Each wall is flat, endless, passes through zero and stands at right angles to its row. A trip goes straight from one point to another. Which walls does it cross, in order?

Walls:
(1): [ 0.56 -0.19  0.38]
(2): [-0.28  0.10 -0.74]
(3): [-0.03  0.15  0.27]
(4): [ 0.01 -0.19 -0.01]
(5): [-0.40  0.64  0.02]
Trips:
[ 0.11 -0.05 -0.16] to [-0.16  0.45  0.07] -> 1, 4, 5, 3
[ 0.10 -0.62 -0.29] to [-0.10  0.19 -0.02] -> 1, 5, 4, 3
[ 0.40 -0.40  0.18] to [ 0.30 -0.42 -0.26] -> 2

Walls:
(1): [ 0.07  0.39 -0.19  0.04 -0.04  0.59  0.02 -0.01 -0.35]
(2): [-0.25 -0.31 -0.18  0.22 -0.01 -0.14 -0.31 -0.11  0.12]
(3): [-0.11  0.15  0.32 -0.34  0.42 -0.22  0.03  0.16 -0.25]
(4): [-0.24  0.41 -0.56 -0.13  0.41  0.46  0.12  0.43  0.05]
(5): [ 0.04 -0.31 -0.48  0.32 -0.28 -0.06 -0.21 -0.14  0.30]
(6): [-0.15  0.07  0.63  0.17  0.41  0.27 -0.45 -0.12 -0.26]
(7): [ 0.14 -0.63 -0.18  0.06 -0.16 -0.02 -0.07  0.19 -0.46]
(8): [ 0.08  0.17 -0.07 -0.17  0.23  0.23  0.33  0.15  0.03]
Trips:
[ 0.00 -0.04 -0.52  0.09 -0.32 -0.33  0.53 -0.23  0.17] to [-0.36 -0.19  0.12  0.09 -0.25  0.50  0.49  0.25  0.06] -> 4, 2, 1, 5
[ 0.51 -0.51 -0.03  0.10 -0.40 -0.13 -0.15 -0.14 -0.07] to [ 0.03 -0.18 -0.47  0.29  0.06 -0.42  0.03 -0.25  0.48] -> 7

Walls:
(1): [-0.09  0.42 -0.50 -0.20 -0.28 -0.22 -0.01  0.18  0.35 -0.12  0.22  0.38
 -0.11  0.08]
(2): [-0.35  0.23 -0.41  0.09  0.04 -0.25  0.28  0.18 -0.41  0.22  0.30 -0.24
  0.00  0.58]
(3): [-0.10 -0.33 -0.07  0.38 -0.49  0.35  0.36  0.43 -0.72 -0.49 -0.16  0.59
 -0.28  0.40]
(4): [-0.14 -0.10 -0.15  0.20  0.07  0.27  0.18  0.19 -0.22  0.29  0.28 -0.18
 -0.21  0.17]
Trips:
[ 0.19  0.14  0.13 -0.01  0.24  0.29 -0.35  0.01 -0.54  0.15  0.35 -0.33
  0.18 -0.06] to [-0.27  0.29  0.07  0.29 -0.30  0.00 -0.05 -0.01  0.09 -0.14 -0.61  0.24
  0.00  0.38] -> 3, 4, 1
[-0.06 -0.02  0.12  0.05 -0.46  0.09  0.04  0.21 -0.29  0.22 -0.34  0.09
 -0.10  0.33] to [-0.24 -0.09  0.38  0.16  0.02  0.11 -0.06 -0.35 -0.08  0.16  0.15 -0.11
  0.02  0.25] -> 3
[ 0.21  0.47  0.27  0.26 -0.31  0.05 -0.06 -0.35  0.17 -0.52  0.18  0.21
  0.27 -0.68] to [-0.05 -0.14  0.05  0.00  0.15  0.49  0.32 -0.02  0.13 -0.01 -0.01 -0.33
 -0.01 -0.47] -> 1, 4
[ 0.11  0.31  0.34  0.13 -0.04 -0.18  0.19  0.06 -0.24  0.09  0.00  0.19
  0.17 -0.30] to [-0.56 -0.09 -0.07 -0.20  0.24  0.16  0.13  0.67 -0.49  0.43 -0.43 -0.13
  0.05  0.13] -> 2, 4
[-0.13 -0.28  0.14  0.33  0.28 -0.46  0.19  0.40  0.02  0.09 -0.18  0.02
  0.62  0.32] to [-0.01  0.24 -0.35 -0.25 -0.52 -0.07 -0.11  0.01 -0.18 -0.51 -0.47 -0.17
 -0.01  0.39] -> 1
[ 0.53  0.74 -0.50  0.21 -0.52 -0.01  0.09  0.09  0.31 -0.06  0.49 -0.36
 -0.04  0.41] to [ 0.23  0.46 -0.04 -0.66  0.32  0.05  0.26 -0.09 -0.13 -0.03  0.18  0.15
  0.06 -0.01] -> 4

Walls:
(1): [ 0.20 -0.04 -0.47 -0.18  0.17  0.68 -0.57  0.16  0.02  0.21 -0.01  0.43
 -0.23  0.50 -0.06  0.19  0.10 -0.28 -0.28 -0.36 -0.02  0.08  0.34  0.36]
(2): [-0.06  0.16  0.07  0.16  0.34 -0.04  0.42  0.16  0.25 -0.34 -0.06  0.24
  0.58 -0.36  0.01 -0.38 -0.19  0.63 -0.17 -0.04  0.34 -0.30 -0.30 -0.55]
(3): [ 0.48  0.49 -0.14  0.19 -0.25  0.26 -0.29  0.01  0.23  0.14  0.12  0.75
 -0.29 -0.09 -0.05  0.70  0.11  0.47 -0.31  0.07 -0.19 -0.08  0.43 -0.02]
(4): [ 0.25 -0.27 -0.31 -0.18  0.32  0.16 -0.32  0.56  0.15  0.52 -0.04  0.14
 -0.33 -0.38  0.46 -0.06  0.05 -0.02  0.04 -0.98 -0.19  0.11  0.28 -0.20]
(5): [ 0.26 -0.43 -0.22 -0.07 -0.33 -0.18 -0.07  0.20  0.03  0.27 -0.26  0.44
 -0.03  0.50  0.35 -0.02  0.42 -0.28 -0.14 -0.52 -0.28  0.33 -0.25 -0.11]
(6): [-0.02  0.00 -0.23  0.12 -0.05 -0.37  0.03  0.00  0.00 -0.02  0.15 -0.23
  0.13  0.18  0.09 -0.73 -0.16  0.14  0.19 -0.02  0.00  0.20  0.02 -0.08]
(7): [ 0.27  0.12 -0.05 -0.25  0.09  0.56  0.32  0.36  0.20 -0.91  0.09 -0.21
  0.16  0.12 -0.41  0.09  0.29 -0.12 -0.41  0.18 -0.42  0.01  0.11  0.52]
(8): [-0.27 -0.46 -0.26  0.23 -0.06 -0.11  0.40  0.09 -0.12  0.10 -0.36 -0.05
  0.41 -0.28  0.05 -0.56 -0.26 -0.04 -0.04  0.10  0.36  0.83  0.03  0.01]
Trips:
[ 0.19 -0.39  0.05 -0.28  0.08  0.51 -0.11 -0.07  0.22  0.27 -0.07 -0.52
  0.24  0.27  0.35 -0.11 -0.48 -0.11  0.21 -0.03  0.04  0.34  0.02 -0.05] to [ 0.38 -0.07  0.08 -0.09 -0.01  0.36 -0.69 -0.76 -0.22 -0.24  0.10 -0.11
 -0.35  0.19 -0.06  0.06  0.29  0.27 -0.39  0.00 -0.11 -0.17 -0.16 -0.19] -> 8, 6, 7, 3, 4
[ 0.15  0.01 -0.38  0.19  0.07  0.09 -0.30 -0.01 -0.13 -0.52  0.24  0.09
  0.06 -0.32  0.29 -0.41  0.17  0.54 -0.07 -0.08  0.49  0.46 -0.43  0.09] to [-0.67 -0.23  0.15  0.09 -0.31 -0.09 -0.07 -0.41 -0.50 -0.13  0.15  0.05
 -0.35  0.11  0.28 -0.57  0.04  0.21 -0.39 -0.03 -0.28 -0.03 -0.08 -0.39] -> 7, 5, 4
[ 0.10  0.11  0.45  0.17 -0.09 -0.10  0.17  0.08 -0.44 -0.36 -0.57 -0.27
 -0.17  0.14  0.15  0.68  0.21  0.19  0.47 -0.25  0.00 -0.44  0.59  0.08] to [ 0.01  0.22  0.40 -0.11 -0.06 -0.24  0.36 -0.40  0.60 -0.29 -0.23  0.05
 -0.29  0.15 -0.67 -0.47 -0.07  0.30  0.21  0.13 -0.54 -0.01 -0.05  0.08] -> 2, 6, 3

Walls:
(1): [ 0.32 -0.46  0.04 -0.05 -0.23 -0.09  0.13 -0.25 -0.12 -0.26 -0.29  0.19
  0.13  0.41 -0.09  0.21 -0.13 -0.64 -0.05  0.33 -0.25  0.09  0.13 -0.06
 -0.12 -0.07  0.10  0.17 -0.22 -0.35 -0.15 -0.18 -0.06 -0.22  0.15 -0.09
  0.07 -0.54  0.21  0.34  0.57 -0.35  0.20 -0.06  0.04  0.15 -0.09 -0.37]
(2): [-0.18  0.00  0.47  0.17 -0.21 -0.28 -0.13 -0.22 -0.19 -0.07  0.08  0.21
  0.10 -0.48 -0.06  0.29 -0.34  0.21  0.14 -0.45 -0.23 -0.32  0.00 -0.06
  0.34 -0.48 -0.11  0.14 -0.24  0.19 -0.41  0.06 -0.14  0.70 -0.37  0.22
 -0.03 -0.15 -0.36  0.31  0.40 -0.09  0.26 -0.23 -0.17  0.27 -0.48  0.09]
(3): [-0.16  0.03 -0.19 -0.76  0.10 -0.46  0.12  0.12  0.17  0.68  0.08  0.30
  0.35 -0.12 -0.25  0.09  0.34  0.07  0.53 -0.09  0.35 -0.01 -0.16 -0.23
  0.24 -0.08 -0.01 -0.23  0.19  0.16  0.08  0.00  0.29 -0.08 -0.02  0.40
  0.00 -0.21  0.09  0.15 -0.11 -0.70 -0.36 -0.30 -0.15  0.02 -0.02 -0.14]
(4): [ 0.23 -0.39  0.03 -0.11 -0.12  0.23  0.23 -0.11 -0.12 -0.39  0.16 -0.15
 -0.58 -0.37  0.17 -0.25  0.60 -0.17 -0.22  0.52  0.26 -0.46 -0.23 -0.20
 -0.16  0.04 -0.35 -0.31 -0.17  0.50  0.09  0.23 -0.26 -0.31  0.26  0.33
 -0.02  0.21  0.24 -0.53 -0.07 -0.35  0.01  0.32 -0.13  0.06 -0.57  0.14]
(5): [ 0.26 -0.10 -0.37 -0.19  0.12 -0.12 -0.53  0.10 -0.17  0.02 -0.13 -0.18
 -0.41 -0.28  0.22  0.04 -0.27 -0.21 -0.23  0.58  0.22 -0.19 -0.69 -0.06
  0.21  0.03 -0.01 -0.35 -0.57 -0.08  0.22  0.05  0.07  0.05  0.29 -0.07
  0.16  0.60 -0.34  0.03 -0.12  0.21 -0.30  0.08  0.69  0.53  0.06 -0.10]
(6): [-0.18 -0.59  0.62 -0.05 -0.02  0.30  0.23 -0.06  0.20  0.28  0.35 -0.24
  0.12 -0.19  0.00 -0.31 -0.13 -0.15 -0.01  0.17 -0.53  0.33 -0.15 -0.45
  0.04 -0.09  0.11 -0.11 -0.12 -0.32 -0.12 -0.35 -0.10  0.00  0.12 -0.15
 -0.11 -0.46 -0.24 -0.39  0.04  0.10  0.04 -0.19  0.18 -0.37 -0.35 -0.14]
Trips:
[-0.13 -0.42  0.07  0.59 -0.27 -0.21  0.34  0.08  0.04  0.25 -0.34 -0.26
  0.26  0.47  0.35  0.47  0.01  0.38  0.44  0.04  0.08  0.19  0.03  0.07
 -0.18  0.07  0.38  0.19 -0.19  0.44 -0.19  0.29  0.05 -0.03 -0.48 -0.11
  0.50  0.29  0.09 -0.12 -0.06  0.02  0.19 -0.25  0.63 -0.07 -0.12 -0.46] to [ 0.17 -0.55 -0.31  0.03 -0.04  0.05 -0.05  0.71  0.20  0.59 -0.20  0.45
 -0.24 -0.25 -0.10 -0.01 -0.40  0.55  0.22  0.13 -0.37  0.34  0.39  0.34
 -0.14 -0.02 -0.28  0.02  0.54 -0.18  0.02  0.08  0.11  0.10 -0.06  0.28
  0.42  0.02 -0.23  0.28  0.01 -0.07  0.19  0.05 -0.26  0.14 -0.37 -0.46] -> 3, 6
[-0.37  0.34  0.29  0.17 -0.03  0.29  0.09  0.27 -0.34 -0.30  0.55  0.20
 -0.22  0.60  0.08 -0.15  0.23 -0.22  0.42 -0.05  0.26 -0.18  0.29  0.66
  0.17  0.12 -0.49  0.05 -0.35 -0.26  0.01 -0.03 -0.09  0.25  0.51 -0.12
  0.18  0.18 -0.11 -0.33  0.23 -0.01  0.25  0.35  0.20  0.39  0.53  0.35] to [-0.13  0.15  0.08 -0.61 -0.09  0.31 -0.05  0.33 -0.04  0.04 -0.15  0.21
  0.09  0.01  0.51  0.10  0.07 -0.03 -0.23  0.26 -0.38 -0.24 -0.20 -0.09
  0.06 -0.36  0.06 -0.27 -0.28 -0.14  0.21  0.18  0.41  0.53  0.09 -0.23
 -0.04 -0.11 -0.61 -0.56  0.36 -0.12  0.18  0.55  0.03  0.44  0.76 -0.19] -> 4, 6, 2, 1
[-0.05  0.08 -0.13  0.11  0.27 -0.46  0.11 -0.34 -0.09  0.72  0.03  0.20
 -0.61  0.03 -0.19  0.03 -0.26  0.39  0.19  0.59 -0.02 -0.43 -0.39 -0.09
 -0.09  0.31  0.20  0.18  0.24  0.08 -0.07 -0.21 -0.08  0.27 -0.02  0.28
  0.05  0.06 -0.89  0.06 -0.29 -0.35  0.63 -0.06 -0.42  0.20 -0.05 -0.07] to [-0.21  0.10  0.07 -0.02 -0.06  0.03 -0.23 -0.38  0.55  0.07  0.15 -0.35
  0.18 -0.01 -0.04  0.11 -0.02 -0.14  0.20  0.01  0.18  0.30 -0.17  0.00
 -0.31 -0.05  0.04  0.26  0.09 -0.09  0.07  0.20  0.05  0.02 -0.12 -0.34
  0.04 -0.08  0.04 -0.17  0.21  0.02 -0.06 -0.58  0.11  0.01 -0.39 -0.10] -> 4, 6, 5, 1
[-0.21 -0.15 -0.59 -0.16  0.06 -0.22  0.49  0.31  0.30 -0.22  0.04  0.19
  0.04 -0.41 -0.24  0.25 -0.12  0.45  0.04  0.02 -0.07  0.43  0.12 -0.24
  0.00 -0.23  0.38  0.01 -0.02 -0.48 -0.09  0.11 -0.01  0.22 -0.23  0.18
  0.13 -0.28 -0.04 -0.05  0.27  0.26 -0.16 -0.47 -0.51 -0.41  0.16  0.47] to [ 0.20  0.01  0.07  0.09 -0.12 -0.17  0.08  0.03  0.03  0.04 -0.41 -0.04
 -0.23 -0.01 -0.10 -0.33 -0.28  0.04  0.22 -0.10 -0.02 -0.63  0.32  0.30
 -0.39  0.05 -0.13 -0.18 -0.12  0.09  0.33 -0.03 -0.90  0.16  0.44  0.06
  0.45 -0.14 -0.13  0.39  0.36 -0.56  0.19  0.05 -0.02 -0.60  0.06 -0.60] -> 1, 6, 4, 3
[ 0.24  0.10 -0.04 -0.27 -0.49  0.05 -0.12  0.49 -0.44  0.01 -0.15 -0.32
  0.02 -0.38  0.37  0.04 -0.32  0.26 -0.11 -0.12 -0.15  0.40  0.04  0.10
  0.03 -0.38 -0.41  0.15 -0.30  0.13  0.02  0.16 -0.08 -0.53  0.05 -0.07
 -0.24 -0.15  0.54  0.15  0.19  0.14 -0.13  0.20  0.36 -0.26 -0.26 -0.35] to [-0.07  0.79  0.10 -0.13  0.34  0.36  0.17  0.08 -0.18  0.52  0.39 -0.25
 -0.05  0.29 -0.26 -0.59 -0.43 -0.32 -0.34  0.09 -0.36 -0.60 -0.05 -0.12
 -0.40  0.40  0.15 -0.14  0.48  0.36  0.15 -0.06 -0.38  0.26  0.42  0.00
 -0.31 -0.06 -0.37 -0.27 -0.28  0.27 -0.30 -0.62  0.68 -0.37  0.04  0.37] -> 1, 4

Walls:
(1): [ 0.20  0.08  0.21  0.34  0.01 -0.25 -0.05  0.27  0.29  0.05 -0.21  0.17
 -0.03  0.31  0.06  0.30  0.33 -0.48 -0.31 -0.21 -0.28 -0.07  0.00 -0.21
 -0.09 -0.08  0.41  0.42 -0.16  0.12  0.00 -0.18  0.27 -0.17 -0.43 -0.38
  0.48  0.18  0.25  0.24 -0.51 -0.24  0.00 -0.48  0.14 -0.16 -0.25 -0.07]
(2): [-0.33 -0.16  0.02 -0.12 -0.32 -0.06  0.18 -0.10  0.33  0.06 -0.13  0.67
 -0.08  0.13  0.23 -0.24  0.33 -0.07 -0.15 -0.05 -0.24  0.51 -0.23 -0.01
  0.16  0.26 -0.08 -0.03 -0.15  0.04 -0.13 -0.12  0.10  0.47  0.36  0.19
 -0.43 -0.20 -0.13 -0.09  0.00  0.12  0.34 -0.04 -0.59 -0.51 -0.36 -0.44]
(3): [-0.12 -0.19  0.19  0.29  0.34 -0.03 -0.26 -0.42 -0.43 -0.48  0.42  0.32
  0.24  0.10  0.16 -0.12 -0.18  0.30 -0.03  0.46  0.37 -0.23 -0.22 -0.58
  0.44  0.30  0.03  0.57 -0.18  0.13 -0.13  0.26 -0.02 -0.44  0.11 -0.24
  0.41 -0.33  0.10  0.14 -0.39  0.36 -0.17  0.28 -0.06 -0.31 -0.24 -0.11]
(4): [ 0.28 -0.03 -0.16 -0.30  0.12  0.42  0.55  0.03  0.38 -0.24 -0.19  0.55
  0.04 -0.26 -0.09 -0.15  0.27  0.70 -0.35  0.24  0.10  0.15 -0.24  0.26
 -0.39  0.35  0.13  0.20  0.48  0.45 -1.00 -0.06 -0.08 -0.15 -0.35 -0.27
 -0.68  0.18 -0.21 -0.29 -0.47 -0.17  0.45  0.28  0.20 -0.22 -0.27  0.00]
(5): [ 0.28 -0.23  0.29 -0.11 -0.08 -0.37  0.04  0.81  0.14 -0.51  0.61 -0.05
 -0.12  0.04  0.24 -0.03  0.23 -0.17 -0.20  0.45 -0.02  0.19  0.06  0.36
  0.23 -0.17 -0.61 -0.26 -0.09  0.00  0.11  0.30 -0.24 -0.06  0.38  0.30
 -0.15  0.00  0.16  0.00 -0.27 -0.14 -0.23  0.10  0.11 -0.29  0.02  0.20]
(6): [ 0.08 -0.29 -0.44 -0.13  0.23 -0.30  0.35  0.14  0.00  0.14  0.07  0.34
  0.01 -0.09 -0.02 -0.08  0.20  0.06 -0.38 -0.40 -0.28 -0.20  0.24  0.26
 -0.18 -0.39  0.01 -0.17  0.26  0.31  0.12  0.50  0.09 -0.04 -0.32  0.69
 -0.35  0.17  0.64 -0.19  0.12 -0.04  0.27  0.20  0.21  0.23 -0.30 -0.13]
(7): [ 0.51 -0.02 -0.42  0.13  0.21  0.36 -0.33 -0.28  0.27 -0.04 -0.20 -0.48
  0.00 -0.27 -0.01 -0.11  0.34  0.25  0.40  0.25 -0.60  0.02  0.22 -0.20
  0.20  0.02 -0.20  0.21  0.26 -0.39  0.30  0.16  0.56 -0.19 -0.30 -0.09
 -0.19  0.11  0.47  0.66  0.08  0.38  0.04 -0.37  0.11 -0.17  0.35  0.12]
Trips:
[-0.21  0.15 -0.09 -0.01 -0.55  0.08 -0.24  0.10  0.23  0.08  0.14 -0.20
  0.47 -0.11 -0.49  0.20 -0.08  0.06 -0.01 -0.04 -0.35 -0.43 -0.47  0.29
  0.72  0.47 -0.15  0.01 -0.15 -0.21 -0.41  0.15 -0.36  0.47  0.51  0.10
 -0.43  0.32  0.24 -0.01 -0.02 -0.26  0.05  0.03  0.24 -0.11  0.64  0.16] to [-0.35 -0.08  0.79  0.04  0.21 -0.25 -0.21  0.14 -0.15  0.13 -0.16  0.06
 -0.25  0.11 -0.44  0.25 -0.10  0.18 -0.35  0.60 -0.86  0.24 -0.35 -0.28
  0.06  0.20  0.19  0.24 -0.06  0.09  0.30 -0.25  0.30  0.45  0.08  0.24
  0.32  0.09  0.18  0.15  0.07  0.06 -0.36 -0.19  0.01  0.16  0.00  0.54] -> 4, 1, 3
[-0.17 -0.65  0.16 -0.58  0.06  0.19 -0.94 -0.12 -0.09  0.24  0.53  0.45
  0.18 -0.18  0.15 -0.23 -0.08  0.17  0.16 -0.29 -0.05 -0.45 -0.04 -0.05
  0.00  0.27 -0.08 -0.03 -0.42 -0.20 -0.52  0.34  0.35 -0.54  0.33 -0.01
  0.56 -0.39 -0.19  0.50 -0.11  0.40  0.03  0.00  0.19 -0.16  0.13 -0.07] to [ 0.44  0.60 -0.30  0.06 -0.19  0.23  0.54 -0.43 -0.16  0.04 -0.13  0.32
 -0.26  0.01 -0.83  0.36  0.12  0.01  0.46 -0.36 -0.26  0.22 -0.13  0.00
 -0.21  0.11  0.47 -0.46  0.44 -0.42  0.09  0.27 -0.07 -0.20  0.60 -0.07
  0.28  0.40  0.08  0.05  0.18 -0.04  0.09 -0.13 -0.26 -0.29  0.25  0.13] -> 3, 4
[-0.31  0.19 -0.05  0.13  0.59  0.13  0.12 -0.05  0.29 -0.29  0.01  0.14
 -0.52  0.19 -0.24 -0.42  0.02  0.18  0.32 -0.27  0.49  0.21 -0.27 -0.32
 -0.06 -0.66 -0.11  0.27  0.13 -0.08 -0.17  0.14 -0.14 -0.20 -0.03  0.14
  0.30 -0.41  0.13 -0.16 -0.14 -0.92 -0.19 -0.31 -0.51 -0.25  0.03  0.01] to [ 0.47  0.24 -0.27  0.35 -0.35  0.02 -0.13 -0.46 -0.33 -0.13  0.12  0.34
 -0.31 -0.29 -0.23 -0.50 -0.02  0.59 -0.25 -0.11  0.05 -0.07 -0.20  0.01
  0.15  0.16  0.10 -0.39 -0.04 -0.12 -0.33 -0.03  0.40 -0.22 -0.20  0.06
  0.02  0.10  0.10  0.09 -0.12  0.24  0.11  0.18 -0.23 -0.05 -0.61 -0.51] -> 6, 1, 7
[-0.11 -0.09 -0.31 -0.12  0.33  0.30  0.29  0.25  0.25 -0.06 -0.06  0.17
  0.04  0.33 -0.45 -0.33  0.63 -0.38  0.22 -0.13  0.21 -0.24  0.12 -0.13
 -0.22  0.18 -0.18  0.00 -0.42 -0.55 -0.25  0.43 -0.05 -0.07 -0.32 -0.16
 -0.17 -0.30  0.33 -0.08 -0.25  0.20 -0.20  0.31 -0.05 -0.01 -0.39  0.84] to [-0.30 -0.28 -0.24  0.00  0.02  0.05  0.16  0.00 -0.22  0.63  0.04 -0.58
 -0.31  0.05  0.27 -0.03  0.21 -0.26 -0.10  0.05 -0.07 -0.04 -0.36 -0.09
  0.08  0.13 -0.29 -0.29  0.10 -0.14  0.05  0.21 -0.06  0.28  0.51  0.39
  0.26 -0.06  0.18 -0.29  0.07  0.09  0.16 -0.34  0.50  0.01  0.46  0.34] -> 3, 1, 4
[-0.36 -0.01 -0.02  0.04  0.01 -0.50  0.22 -0.56  0.39  0.11 -0.07  0.08
  0.00 -0.05 -0.46  0.21  0.24  0.23 -0.46  0.01  0.25 -0.05 -0.20  0.42
 -0.15  0.37  0.08  0.20 -0.19 -0.14  0.07 -0.32  0.55  0.31  0.36  0.18
  0.08 -0.44 -0.34 -0.39 -0.22  0.05 -0.09 -0.03  0.58  0.07  0.01 -0.09] to [-0.08 -0.62  0.23 -0.18 -0.58 -0.04 -0.35  0.06  0.31  0.31 -0.43  0.02
  0.59  0.09 -0.27  0.48  0.41 -0.39  0.09  0.32 -0.22 -0.26  0.14  0.48
 -0.36 -0.37 -0.19 -0.03  0.00  0.13 -0.54 -0.24  0.00  0.47 -0.25 -0.06
  0.31 -0.12 -0.24  0.31  0.20 -0.06  0.31  0.42  0.39 -0.12 -0.47 -0.31] -> 6
[-0.03 -0.21  0.17 -0.07 -0.09  0.03 -0.36 -0.60  0.00 -0.17  0.02 -0.12
  0.02  0.35 -0.11 -0.30  0.22 -0.26  0.19 -0.04 -0.13 -0.03  0.20  0.06
 -0.41 -0.38 -0.24  0.71 -0.16  0.33  0.09 -0.46 -0.23  0.18 -0.08 -0.04
  0.26  0.11  0.41  0.08  0.15 -0.34  0.10  0.39  0.08  0.44 -0.16 -0.16] to [ 0.13 -0.77  0.44 -0.39  0.03 -0.02 -0.03  0.17 -0.03 -0.05  0.01 -0.32
 -0.21 -0.22 -0.30  0.06 -0.16 -0.01 -0.19  0.13 -0.28 -0.07 -0.40  0.63
 -0.15 -0.17 -0.30 -0.35  0.09  0.20  0.22  0.46  0.26 -0.12 -0.35  0.22
 -0.14  0.24 -0.21 -0.17 -0.42 -0.57  0.17 -0.46 -0.18 -0.12 -0.46 -0.21] -> 3, 5, 4, 2
